Each row is a point. To make a cloud, some directions were put in groups of two or more. Within a group, all points are equally far from the middle, so they leave a hole (a ring in 2 directions, a hollow ball in 3). The other directions are filled evenly. Then the cloud was stretched, turned, moved and blurred a little. How many holes are there, and how many directions does each take, smallest first?

Cloud (21 x 3)
[[-15  69   7]
 [ 39  69  22]
 [ 43  -5 -45]
 [-47 -10  27]
 [-46  30  41]
 [ 32 -33 -37]
 [ -8 -45   6]
 [ 24  72  11]
 [ 39  55  48]
 [-43  47  32]
 [  0 -19  47]
 [  3  59 -25]
 [ 67   9  28]
 [-19  -1  56]
 [  1 -41 -33]
 [-31  50 -16]
 [ 47  -1 -44]
 [ 14  33 -46]
 [ 34  15  58]
 [-37  56  10]
 [-35   3 -38]]
Holes: 1 (3)

Cloud (27 x 4)
[[-44  53  -2 -62]
 [-63  21  14  27]
 [-28  -9   0 -68]
 [ -9  71  18 -39]
 [-14  -5 -27  41]
 [-12 -15   0 -64]
 [ 58  44  18   1]
 [ 26  -3  22  57]
 [-74 -35 -11 -34]
 [-93  -6 -13 -34]
 [ 32  63  27  -2]
 [-20   1 -42  27]
 [ 41   1 -32 -29]
 [-32  30  30  40]
 [-18  23  71 -35]
 [ -2   7  62 -43]
 [ 42 -29  56  28]
 [-21  22  41 -62]
 [-31 -62  -3  10]
 [-19 -58  30  25]
 [  1 -24 -19  46]
 [-73 -42  -5 -23]
 [ -5 -11 -19  47]
 [-26  36  74 -20]
 [-58  20  -4  28]
 [ 31 -21  25  55]
 [-63 -40  38   8]]
Holes: 2 (2, 2)

Cloud (26 x 4)
[[-36  -3  -2 -57]
 [-24 -56 -48   4]
 [-43 -17  28  -9]
 [-18 -11 -43 -41]
 [  4 -68 -54   9]
 [ -8  -6  29 -27]
 [-14   1 -41  39]
 [ 38  -5 -60  53]
 [ 41 -38 -10 -17]
 [ 95  18  23  20]
 [  0  13 -37  -1]
 [  7 -31  63 -21]
 [ 55 -40 -49  13]
 [ 35 -18 -40  31]
 [ 37 -53  37  21]
 [ 21 -70  -4   4]
 [-53 -69  34  48]
 [-75  -4 -45 -22]
 [ 41   0 -43  42]
 [  8 -27   4 -17]
 [-20 -88  27  -4]
 [-68 -12 -41  29]
 [ 41  36  23  50]
 [-31   7   7 -20]
 [ 34 -58 -31   1]
 [-54 -69 -11  32]]
Holes: 0

Cloud (52 x 6)
[[ 44   5 -32  37 -24  28]
 [  5  23  49  -5 -72  15]
 [ 51  21 -36   9 -31 -38]
 [-15  73  -8  32 -61  -6]
 [-35   3  14 -36 -51  45]
 [-34  41 -63   0  14  43]
 [ 58  -9 -38 -41   2  37]
 [ 75 -11  35  -2 -13  26]
 [  2   8 -49   6  16 -23]
 [  9  74 -17  11  -3  37]
 [-22  -9  51   9  -5 -18]
 [ 64   3  14  37   2  16]
 [  7 -21  53   2  -1 -40]
 [ 16   8 -46  41 -17 -23]
 [-41 -39  -5  -5  -3  -6]
 [ -9  22  -9 -31  23 -25]
 [  2  22   7 -12 -32  92]
 [-12  13 -45  10   9 -32]
 [ 21  28 -16  28  36  23]
 [  1 -24   2  52 -26   6]
 [ -6 -30 -48  12 -36   2]
 [  1  41  16   4 -30  69]
 [ 19  28 -60 -10 -47  45]
 [  0  11  45 -58 -22  43]
 [-13  74 -25  13 -58 -14]
 [ 15  50 -36 -55   4  61]
 [ 23  33  29 -68 -27   7]
 [ -2  32   3 -14   0  95]
 [ 29 -20  37  37 -62 -16]
 [ 62 -21  28 -48 -20   7]
 [ -7 -12  22  24  23  52]
 [ -4 -19  -3  53  -4  28]
 [ 14   4  -6 -33 -72 -27]
 [ 68  31  59 -31 -43   8]
 [-38  19 -16 -44 -52  13]
 [ 63  48  62 -29 -40   5]
 [ 23 -17  -8  27 -50  44]
 [ 28  22 -39 -58 -39  10]
 [-19   8 -58  25  10  -6]
 [-24 -40  -4  14 -21 -18]
 [ 67  -4   8 -55 -14  38]
 [ 70  30  -7  39 -37   8]
 [  2   9 -41  -1 -56  70]
 [ 35  57   5  12 -43  51]
 [ 41  -1 -51  15 -11  43]
 [-13  17  58 -26 -12  10]
 [  9  -5 -15  60 -41 -25]
 [-19   9 -57  16  11 -12]
 [ 28  65  43   9 -16  32]
 [ -7  20  10 -38  22 -19]
 [ -4  51  20  37  -4  35]
 [ 58   2  -4 -13   5 -34]]
Holes: 2 (2, 3)

Cloud (46 x 6)
[[ 29  71  26 -35  20  10]
 [-47  22  -2  34  23  81]
 [ -2  35  19  52 -38  21]
 [-41 -19 -27 -18 -18  25]
 [-51 -15  33  65  -4  79]
 [-21 -29  60 -44  40  24]
 [-32 -29 -21 -23  28  49]
 [ 20  -7  -9 -16  33  -6]
 [-12 -35 -12  30 -63  -6]
 [  0  33  21  50 -51  21]
 [ 13  -1  61   2 -21  60]
 [-58   3  15  49 -30  91]
 [-25  23 -14  10 -12  85]
 [ 41  15  10 -35   1   4]
 [ -6 -17  51 -13 -26 -33]
 [  4 -38 -21  43   3  12]
 [-38  37 -24  49 -63  47]
 [-54  36   8  -3 -14 -19]
 [  1  19  78   2 -10  51]
 [-54 -15  56  32   0  41]
 [  2  35 -18  24 -38  40]
 [-62  38  28   6 -37  51]
 [-45 -44 -35   2 -25  62]
 [  3 -24  28  23  25  -2]
 [-52 -16  52  20  19  42]
 [-60  14  22 -48  -4 -12]
 [ 14  30  86 -14 -37  18]
 [ 17  73  49 -15   4  -9]
 [-42 -10  77  17 -32 -13]
 [ -9  14   9  20  26 -17]
 [-44 -50  23  24  24  56]
 [-18 -37   0   0 -19  95]
 [ 10  46  22  35  26  14]
 [-31 -48  52 -15 -35  20]
 [-87 -14  17   6 -37  23]
 [-29   9  47 -56 -50  47]
 [-21   1  13  -5 -34 -41]
 [  2  11  66  15  -3  64]
 [-38  34  89 -15  -6  36]
 [-60 -27  37  55  -5  58]
 [-36 -10  46  56 -77  74]
 [-27 -21  56  36  20  26]
 [ 10 -14  -6  -7 -28  -8]
 [ -5 -14  50  27 -79  53]
 [-17  -1  58   7 -46  69]
 [  1  74  23 -32  -5  11]]
Holes: 2 (2, 2)

Cloud (75 x 8)
[[ 27  51 -35  40  33 -41 -11 -14]
 [ 35  14   8   6  46 -19  29 -36]
 [ 15  -3  -8  33  54 -25  19 -44]
 [-45 -11   3  -6  27 -18 -21  -8]
 [ 34  15 -42 -31  13 -39  24  -8]
 [ 22 -33  -9 -27  13  -9 -12 -30]
 [-17   7  -2 -48 -15 -34 -28 -47]
 [ 87  31 -76  -8 -34  17  -2   7]
 [ 51   1 -18 -29   4 -11   9 -43]
 [  5 -11  10  37  37  26 -19  18]
 [ -1 -20 -23   6 -29 -18  27  16]
 [ 38   9 -11 -23 -10 -56  42   9]
 [ 22  49  18  23  28  12 -13 -30]
 [  9   2  -9 -16  49  -3 -31 -11]
 [-11  -4 -17 -32 -42 -46 -23  -7]
 [ 33 -19 -10  58  24 -18 -27  -8]
 [ 30 -10 -56 -31  20 -10 -35 -37]
 [-12  55  26   9  11 -50 -52 -20]
 [  3  29  32   9  -7   2  -6 -38]
 [ 45 -42 -20 -21  27   2  14  -9]
 [ 12  22  -3 -48 -17 -15 -16  41]
 [ -3 -54 -22  -1 -55 -21 -19   6]
 [ 39   8 -32 -39  16 -27  41  33]
 [ -2  22  25 -11  -4   4  -4 -20]
 [-28   2  37 -37  31  -5  29  19]
 [ 44 -11 -14  16  46 -28 -20  21]
 [-39  -3 -17   9  14 -52   2 -36]
 [ 25   6  19  29  19   5 -10 -10]
 [ 53   9 -84  -8 -21 -24  -7 -28]
 [-39  13  22  26  16   7  19  -6]
 [ 12 -22 -45  36  42 -33  -5 -36]
 [-25  10  19 -71  11 -18  38 -10]
 [ 32  13   8   2  19 -18 -17 -23]
 [ 26  40 -39  -6  48 -25  12  42]
 [ 50  -3 -15 -13  -6  28  -7  36]
 [ -5  16  -4 -19 -10  -3 -16  24]
 [ 32 -15 -45  -1  48  11  28   0]
 [ 31  25   8 -16  77 -18  47  23]
 [ 29 -26 -38 -46 -29 -23 -39 -15]
 [ 58 -39 -29  -9   9   3  39  -5]
 [  7   4  -2  30  13 -40  38 -27]
 [-11  33  16 -37 -10 -21  30   3]
 [  9   2  26 -10  -4  10   4  -6]
 [ 41  71 -26   5  53  16  24  -7]
 [ 17  38  -9 -14  30 -11  53 -26]
 [ 13   5  17 -61 -58 -11  23 -19]
 [ 11  -2 -39 -21  48 -50   9  -5]
 [-17 -24 -44 -23  15   7  27  20]
 [ 20  27 -33   6  38 -38  11  24]
 [ 35  20   4   2  47 -62  -4 -29]
 [ 26 -26 -44  -9 -15 -29  36  -6]
 [ -1  60  -8  12 -30   0 -37 -23]
 [ 55  32 -41  -7  31  -1 -28  20]
 [ 44  -4 -43 -12   0   6  47 -29]
 [ 34 -16  -3   7  66 -10  37  11]
 [ 46 -25 -62 -24  18  -4   7 -22]
 [ 55   3 -33   5  -7 -44 -17 -32]
 [ 22  53 -19 -28  56 -37  23   9]
 [ -6 -31 -21 -19 -55 -43  14  -8]
 [ 71 -18 -52 -46 -20 -13   2 -15]
 [-24 -20  19  37  31 -13 -35 -23]
 [-14  15 -24 -23 -17 -11  23 -12]
 [ 43 -41  -4 -27  54 -23  25   3]
 [ 51 -14 -68   8 -13 -24  11  14]
 [-29  21  31  17   0  30  15 -41]
 [ 69   8 -32   5 -19  23  -7  21]
 [-10  33 -41 -38   0  13  39 -27]
 [ 30  13 -20  -6  35 -46 -42 -26]
 [ 31  20   9 -34 -29  -8  -8 -18]
 [ 12  95 -17  -9 -32  14  39 -11]
 [ 11   1 -30  -8   0   7 -41  -8]
 [ 52  39 -71  13 -13  31  33  19]
 [ 63 -12 -19 -35 -38 -25   1 -40]
 [-20  59  24  -9   9 -28 -28 -13]
 [ 37  53 -50  -7  29  14  28  -9]]
Holes: 1 (2)

Cloud (98 x 9)
[[ -6  -5  51 -61  61   8  27  22 -17]
 [ 26 -29  -4 -45   0 -37  36  73   1]
 [-42 -22 -46  10   4 -40  60  -4 -25]
 [ 48   9  61 -20  -1  27  16 -26 -27]
 [-27 -54  10  37 -52 -51  -3   9   5]
 [ 27  11  24  -3  32 -24  69 -34  -8]
 [ 12  13  27  54  -8 -48 -25 -42  28]
 [-17  36  23 -40  15   7   1  75  18]
 [ 32  22  22  -2  51  -1  54 -28 -26]
 [-24  38  55 -23 -23 -15  72  12 -46]
 [ -6  61  43 -39 -26   6  15 -87 -34]
 [ 25   0  18 -42  45 -12  26  28  44]
 [ 26 -25  21 -12  24 -54 -38 -88   7]
 [-47  57 -63 -34 -25  12  26  14 -66]
 [-79  32 -59 -19   3  16  18  22 -40]
 [-30  16  -2 -11   8 -30 -88 -20 -14]
 [  5 -34  12 -32  48 -40 -33  -3  67]
 [ 34 -43  30 -70  -4   0  -7  -7  26]
 [ 53  15 -19 -16 -20 -41 -22 -84 -14]
 [-26  41  49  22 -35  -6  25 -49 -15]
 [  6  20 -64  38 -15   3  -9  35  20]
 [ 16 -35  29 -29 -49 -69  -5 -21 -34]
 [ 34  34 -43  13  44 -21 -24  22  22]
 [-23  37  -5  -9 -37 -47  47 -62 -76]
 [ -9   4 -21 -30 -36  16  52 -56  37]
 [ -2 -28  90 -24  -9 -62 -10 -14 -15]
 [  3  33  62  12  65   6  -5  -7 -21]
 [-52 -11 -56  46 -47 -38  12  -5   7]
 [ 26 -26  54  28  57  -6  -3  30  18]
 [-77 -14  10 -13  -7  32  20 -38 -43]
 [-89  29 -28 -19 -39  15  34 -48 -41]
 [ 32  46  68 -33  30 -50 -27  43 -19]
 [-11  10 -22 -18 -15  44   7   3  51]
 [-58 -25 -31  33   5  10   3  78 -33]
 [-10 -10   5 -51 -42  11 -29 -12 -57]
 [ -6  81 -30 -26  25 -53  -3  34 -70]
 [-72   0 -15 -51 -18  -1   1  70  -8]
 [-22  55 -66  12 -49  35  -1  -3 -41]
 [ 61  11 -24 -12 -27 -49  -2  -8 -24]
 [-25  65 -41 -31 -44 -33  13 -43  10]
 [ -3 -48  51 -25  42 -38  63  42  25]
 [ 41  43  -1 -28  35  10 -24  16  23]
 [-39  18   8  26  -3 -43 -46 -76   1]
 [ 62  18  -2   0 -12   1 -15 -81 -17]
 [-25 -26  80  -4  20 -65  -8  27 -10]
 [ -6 -32  51 -79  22 -62  27 -41   5]
 [-19  -9  89 -14  17 -52  17  18 -38]
 [ 16 -23 -30 -10 -22 -18   7  85  21]
 [ 49 -13 -16 -25  12 -49   6  68 -13]
 [-53   5 -21  25  -6  10 -55 -28 -33]
 [-16 -23 -73  21 -19  -8 -22  54   2]
 [-50 -20 -61  -4 -53  -1  40 -58  17]
 [-40 -54  63  -3 -54 -18  31 -32  35]
 [-27  58 -42 -52 -42  -6  -2 -31 -63]
 [ 20 -43  40   9  37   2 -51 -28  45]
 [-76 -54  42 -10 -11 -39  59  33  33]
 [ 14  94  28 -45  31 -41  10 -29 -33]
 [-22  -7  37 -68 -55 -27  -9 -37  37]
 [-29 -49  -4 -33   7 -29  55 -55 -30]
 [-21  12  27  -3  16 -56  -1   0 -90]
 [-49   4  21 -13 -21  -3  56  24 -90]
 [-45 -32  40  -2  37  -3 -38  50  -4]
 [ 10  43  79 -45  22   4  22 -43 -39]
 [ 19  42 -11  34  68 -13   5  55 -33]
 [-43  77 -59 -18 -17 -28 -24   2 -17]
 [ 18 -22   4 -66  11 -31 -16 -26  50]
 [  5 -69  53 -21 -45 -44 -29 -25  36]
 [ -9 -55   5 -80 -36 -28  24  -4  31]
 [ 34  -2  35 -33  34 -10  55  59 -53]
 [-89 -28 -41 -22 -74 -29  28   2   5]
 [  9   9 -21   2 -18 -11   9  25  70]
 [-29  -6 -27  26  48  10  -9 -20 -23]
 [-14 -66  16 -48 -37  26  54  -8 -35]
 [-65 -70 -35  -1 -29  19  39 -25   1]
 [-15 -25  23 -21 -27  47  72  -3  24]
 [-43 -35   3  15   3  38  29 -12  56]
 [  0  29 -11  42   0  35 -54 -40   1]
 [  8  -9  73 -22 -17 -17 -35  10 -37]
 [-28 -87  18   4 -36  30 -12   3  16]
 [ 39  31  -8 -16 -53 -48  21 -16   1]
 [-36  20  24 -47  12 -44  15 -63 -73]
 [ 28  13 -21   2 -55 -34  13 -85 -28]
 [-17  11  21 -31  -6 -15 -11 -52 -95]
 [-30   2 -54  15 -29  35  47 -46 -36]
 [-77 -15  30 -38 -30 -31  74  51  -5]
 [-40 -39  23 -41  19 -39  43  38  66]
 [ 14 -17   7   8 -72 -24  47 -15  -4]
 [-28  21 -34  21  13  35  42   9  23]
 [-54 -44  57   5 -24 -46  33  10 -19]
 [-35 -43   2 -46  50   5  42  12 -18]
 [ 36 -25  -6   4  10 -17 -39 -15 -66]
 [ 35  12 -17  -5 -19 -48   3  44  39]
 [-16  64   6  27  44 -47 -26 -31 -58]
 [-29 -65 -13  21  10   1 -39  28  -6]
 [ 18  39 -64 -14 -26  19  11 -20 -10]
 [  3  48   5  24  33  -4  32   1 -94]
 [-55 -47   9 -32 -28  39  62  20 -49]
 [  0  50  54 -41  44 -58  24 -32  -3]]
Holes: 3 (2, 3, 4)
